Every row gives one point. The points of each table are mixes of a few directions, plus a little noise. Count the directions of each table, and those that both share. Where both have some left over, give the other angles between the two spaces (their principal angles), to ten degrees, smallest first.
In the rows, 128 means zero.

First, 5 rows:
[[120 135]
 [178  88]
 [ 90 158]
 [149 113]
 [104 148]]
Second (6 x 2):
[[110 142]
 [ 88 159]
 [151 109]
 [144 115]
 [ 96 153]
 [177  89]]
Directions: first 1, second 1, shared 1

First:
[[189 121 117 195 158 166]
 [131  88 119  66  99 112]
 [133 123 126 124 127 128]
 [ 82 165 143 131 130 113]
 [111 153 135 149 137 127]
 [114 153 136 151 140 129]
 [135  68 113  42  87 108]
 [127 151 134 162 144 136]]
Second, 9 rows:
[[110 136 111 101 160 154]
 [145 148 158 109 152 127]
 [140 110 158 127 119 141]
 [106 126  98 117 148 140]
 [128 105 107 178  63 101]
 [130 102 152 122 160 127]
 [146 101 159 153 114 102]
 [122 109 105 159  52 142]
 [125 214 103  85 184 118]]
Directions: first 2, second 4, shared 0; angles 60, 80

First (10 x 12):
[[ 98 136 117 121 151 131 120 122 119 133 168 105]
 [194 118  60  86  66 190 169 198 187  99  96 140]
 [104 132 142 137 149 113 116 109 112 136 146 119]
 [111 129 162 148 146 100 114 100 106 139 126 132]
 [ 99 133 152 143 155 105 112 101 104 140 146 120]
 [206 112  99 110  61 162 163 179 175 104  58 165]
 [137 126 125 126 120 132 132 134 134 125 119 133]
 [ 79 140 123 125 168 124 111 111 108 139 187  95]
 [ 89 137 132 130 160 119 113 110 110 138 169 106]
 [162 116 169 153 105 103 130 116 126 128  65 166]]
Second:
[[142 157  68 134 116 139 119 152 135 132 153 129]
 [107 105 118 132 131 131  70  93 126 107 121 140]
 [134  84 189  95 124 141 171 130 144 114  85 122]
 [139 129 177 130 131 111 172 135 122 144 110 126]
 [109 165  54 127 141 143 106 144 125 135 197 105]
 [142 115  76 132  99 147  75 121 145 100 108 156]
 [116 149 161 115 155 120 193 152 117 158 164  90]
 [100 157 125 171 154  89  81  93  92 149 158 133]
 [163  91 184 117 102 129 164 132 145 115  56 150]]
Directions: first 2, second 4, shared 2
